Every row gives one point. The last column is the point's height on a tilted bowl or saddle (a function of degree 2), plus a little noise. Count its main directions that bend up, bend down and stay straight.

Points (10 x 3):
[[ 25  50 -30]
 [  9   3 -12]
 [-84  28 -76]
 [-11 -18  -3]
 [-23  37 -34]
 [ 59 -15 -37]
 [  7 -25  -3]
 [ 31  48 -30]
 [ -8   9 -14]
 [ -3   6 -12]]
Directions: 0 up, 1 down, 1 straight

Points (16 x 4):
[[ 69  16   2 -51]
 [ 36   6  -6 -23]
 [ -6  26 -23 -26]
 [ 19 -39  16 -19]
 [-21 -41  95 -64]
 [ 53   2  20 -29]
 [-14 -17  44 -12]
 [-10  21  18 -10]
 [  2  23 -33 -32]
 [ -5  12  28  -6]
 [-31 -39 -37 -46]
 [ -4 -20 -15 -16]
 [ 18  -6  89 -47]
 [  5 -11 -21 -21]
 [ 33 -14   3 -20]
 [  3  25 -31 -32]]
Directions: 0 up, 3 down, 0 straight

Points (42 x 7):
[[-20   8  20 -22 -57  14 -13]
 [  4 -42 -39 -45 -15 -45  21]
 [ 11  45  -9   7  47  36  43]
 [  3 -14  37 -38   2   4   2]
 [-41 -22 -25  30 -35 -31 -18]
 [ 38 -67  27  34 -22 -26 -49]
 [-12  18 -53 -12   4  37  26]
 [-25  -8 -47  59  49 -24  32]
 [ -3 -29   3  26  77 -10  60]
 [-11  -1   5   3  44  15  21]
 [-13  29 -19 -39 -30  26   1]
 [ 44  31 -17  11  84  -6  88]
 [ 18 -11 -15  49  67  17  51]
 [ 58  42  28 -19 -35  15 -45]
 [-26 -24  29 -13   2 -10   7]
 [-60   1 -57   2 -37 -49  -8]
 [  0  -8   7 -19 -34  39 -10]
 [ 42   0   0  -4  41 -54  36]
 [-34 -17 -20   1 -12  27   0]
 [-51  -6 -15  57 -11  71   0]
 [-28 -39 -59  -7  12 -56  31]
 [ 22 -16 -16  -7  10   2   4]
 [  1   6 -11  59  77 -34  77]
 [ 13 -44 -75 -36  49   3  74]
 [-21  50  15  46  25  40  36]
 [-28 -10 -11 -23  30  35  14]
 [ -5  21   8  15  -8   2 -10]
 [-18 -36 -43  15  43  15  24]
 [-10  -1   4 -62  30 -12  15]
 [-44  -6   7 -13  -1 -61  19]
 [-23  20   1   1  31  -4  12]
 [ -8   5 -42  -1 -54  29 -13]
 [  3 -68  43 -11   9 -50  44]
 [-19 -19  -4  37 -15 -36 -14]
 [  0 -38  53   1  24  39  -2]
 [-36 -18  20 -27  -2 -40  16]
 [-59 -33  -8  21  -4  28  -8]
 [ 18 -75  26  31   9 -19  -8]
 [-29  -3  32 -87  51  -1   9]
 [-40   0  23 -35  14 -38  14]
 [ 28 -38  -3  10  24   7   8]
 [-57 -22 -54 -40  31  64  37]]
Directions: 3 up, 2 down, 1 straight

Points (72 x 9):
[[-46  16 -17  -7   2  29   6  10 -26]
 [-13  21  -8   8  21  -7 -55  54 -19]
 [-28 -23   4  31  15  12 -35  10 -16]
 [ 59 -10 -36  13 -18  21  -1  52 -36]
 [-20   0  36  29 -16  27  29 -19 -40]
 [ 11 -16  10   3  13 -13  37 -12 -15]
 [-28 -73  11  -9 -48 -37 -23  37 -52]
 [-20   3  19  21  15   0  20  -8 -12]
 [ -2  15 -25  25 -17  -3 -12  13  -4]
 [-11  34  40   2 -26  18 -19  18 -31]
 [ 14   8  22  29  -8  16   0 -35 -24]
 [-35 -11 -21 -48 -18  19  -3  15 -39]
 [ 23 -45  -5 -38  32 -11  -7   4 -25]
 [-28 -28 -46 -11  24   7 -40   1 -25]
 [ 48  27   2 -40 -19  -6  -5 -48 -45]
 [-35  33 -31  24 -10  31   5 -21 -34]
 [-26   2  14 -21  35  -4  -5 -23 -15]
 [ 18  11 -17  -1 -22 -12  35  -2 -17]
 [ -6 -32  -1  -8  45   4  38  23 -29]
 [ 40 -36 -10 -41 -54  16  19 -56 -85]
 [ 16  21  -5  14   7 -17  22 -21  -9]
 [ 10  -2  16 -31  17 -18 -19  22  -9]
 [-37 -17  42  20 -18  10  31   7 -41]
 [-10   7 -25   2 -16 -21 -14   0   0]
 [-21  31 -28 -18  48  -2  27 -28 -32]
 [ 26  14   3  10 -41  60  19 -26 -59]
 [-40   8  23  13  16  55  17  15 -45]
 [-29  -3 -56  16 -43  -2 -50   5 -35]
 [ 27  13 -36  27  22  11  42 -16 -31]
 [ -9  -3 -17 -46 -54  32 -42  -3 -59]
 [ -5  -6   3 -17   8  21  -7 -10 -12]
 [  3  20   8  -7  32 -47   9 -15  -8]
 [-10 -34   2  -7  -6  -1  12  -5 -13]
 [ 12 -13 -29   8 -33  -9 -47 -22 -19]
 [-11  95  -8 -35 -41 -56 -24   0 -75]
 [-14 -69 -48  14  12  -5  15  34 -34]
 [-38  20  11 -18 -10   3  32  29 -30]
 [  1  45   2  -7  18  -2  25 -22 -20]
 [ -4   8  -4 -16  28   6  22  -6 -11]
 [ 49  21  35   0 -22  10  -6  20 -30]
 [ 26 -22  50  15 -13  47   8  28 -54]
 [-27  -1  22  22  23   3  19 -27 -20]
 [-34 -53  -9  10   1 -25  -6  76 -37]
 [ 30  -7 -69 -19  22   0   0 -17 -31]
 [ 28 -33 -27  24   5  25  13 -14 -28]
 [-26  10   1  43 -23  48  60 -32 -73]
 [ -5  20  22 -36  31  36  47 -19 -50]
 [ -9 -17  -3 -15   6  -2  -1  -7  -5]
 [ 26  -2   3   3 -25  11   7 -11 -18]
 [ -3  32 -11  11   2   4  33  -1 -15]
 [-16  40  11  17   8 -31  -7  38 -12]
 [-12  23 -21  -6 -35  50 -28  23 -40]
 [ 26 -22 -20   9  31  -9  25 -50 -31]
 [-39  -5 -54 -16 -29  31   0  11 -43]
 [ -7  32  64  -3 -10 -50   3  32 -43]
 [-25 -24  19 -15  21 -24 -12 -44 -19]
 [ -2  38  14   9   0  12 -13  18 -11]
 [ 26 -27   3   1  13 -30 -19 -20  -4]
 [  5 -53  -1  17  -3 -17 -22   4 -10]
 [ 30   2  15 -37  15  13 -21  35 -22]
 [-29 -13 -22  77  -3  15  17  -5 -40]
 [ 11  11  -6  11   6  -9 -12  20   4]
 [-47  43  -9 -41  13 -29  13  28 -36]
 [ 26 -25 -14 -10   3  21  25  42 -28]
 [-44   5  15  13  20  28 -15 -12 -25]
 [ 22  23  -6 -16  -3 -15  32   2 -15]
 [  3  25   3  10 -29   8   9  19 -15]
 [ 17  10 -16   0   9   6 -18   8  -1]
 [ 24  28 -11   5 -17 -14 -24 -27 -11]
 [-17 -47 -32 -16  -1   6  17 -18 -29]
 [  0 -31 -28 -39  11 -10 -17  -9 -17]
 [-21 -38 -14 -29  28   2 -12 -16 -23]]
Directions: 0 up, 8 down, 0 straight

Points (60 x 9):
[[ -4 -20  60  34 -21  63  -1   1 -11]
 [ 29   1   7  -5 -36  -6   6  16 -53]
 [ 24  60 -23   7   0   8   0  40 -48]
 [-31 -11   0   2 -40  42 -26  14   7]
 [-14   1 -15  13 -35 -13 -19   0 -20]
 [  2  -3  13 -24 -11 -31  24  -2 -41]
 [-35 -30   6   2 -20   4   0 -12  -2]
 [ 57  -1 -56 -14 -52   3  34 -12 -93]
 [  2  -5   6 -11 -17 -53 -41 -15  -2]
 [  7  13   5 -16 -15 -14  30  16 -44]
 [-12  82  -8 -14  18   2 -23   9 -31]
 [  2 -19  25 -55 -14   8 -15  14 -28]
 [ -4   7 -20  -1  14 -10  49 -39 -42]
 [-10  34 -11   0  15  12  -4  43  -4]
 [-52 -26  -1 -25 -24  -3  12  18  -8]
 [-11 -36  32 -15  24  25   0  41 -47]
 [ 41 -33  48  13  30  -9  57 -61 -25]
 [ 17 -26  34  26 -36  31  17   7 -17]
 [  4  32 -26 -35  21   5  -8 -28 -46]
 [ 11   4  34 -56  18  25  -4 -41 -31]
 [  4  -6 -27  13  37 -50   5 -13 -38]
 [-24 -27 -24  -7  -5 -18  23 -29 -29]
 [ -8 -16 -15   0   6 -13  32   3 -34]
 [  4 -34 -33   8 -31  13   7   1 -11]
 [-31 -10   8  16   2  17   1 -40   1]
 [ 12 -37  36  33  14 -30  50 -17 -36]
 [  2  61   0   4 -18  12  16 -12 -13]
 [  1 -37 -47  25 -14   4  27 -14 -24]
 [ 28  -3 -13 -23 -27 -24  -1  16 -55]
 [ 19 -13 -31  -7  13 -31  25 -11 -57]
 [  1  30 -36  18 -29 -17  -1  13 -39]
 [ -5 -31  44 -17  26  32 -29 -17 -23]
 [  5 -95  13   6 -21  15 -53   7  19]
 [ -9  10 -25  -5  27 -24  41   0 -57]
 [ 26   4  -5 -26  32  -4  19  28 -68]
 [-12  18 -32 -12   1 -13 -13  -1 -20]
 [ 57   4  18 -12  21  -1 -17 -15 -35]
 [-14 -12 -21 -48 -17  22  -9  10   0]
 [  6  46  -2  56  33  44  43 -29 -16]
 [-68   4 -10  26  39  25  -3  15 -18]
 [-40  22  14 -14  42  -8 -23   2 -31]
 [  6   5  -6  32   4  -1  -2  -4 -12]
 [-55  27   3  20  -5   4  10 -19   8]
 [-20 -25 -11  44  21  13 -14  29  -2]
 [ 21 -11  16  32  17 -59 -56  29  47]
 [ 31   2 -25  11  20   7 -18  28  -9]
 [-12  -7  37  -8  16   0  -1  13 -30]
 [  7 -49  17 -31 -21   0  37 -15 -26]
 [ 30 -10 -23  31  27  54  15 -15 -17]
 [  8   0  -4  29 -19  45 -11   9  -2]
 [-22   2  -2 -19   4  19 -15  21  -3]
 [  2  17 -20 -32  20  -2 -34 -42 -33]
 [-23 -16  15 -18 -35 -33 -17  26 -36]
 [ 12   3  46   5  -8 -28  -9 -14 -15]
 [  3   3   3 -11   2 -22  -7   2 -23]
 [-16 -36   9  11 -21  10  -1  -8  -2]
 [  2 -49  -8 -29 -18  40 -20 -15  11]
 [-21 -13 -19 -12 -12  36  32   9  16]
 [ 11 -49 -40 -28   4   9  23  10 -46]
 [  1 -10   9   9  56  -6 -36  -8 -12]]
Directions: 2 up, 4 down, 2 straight
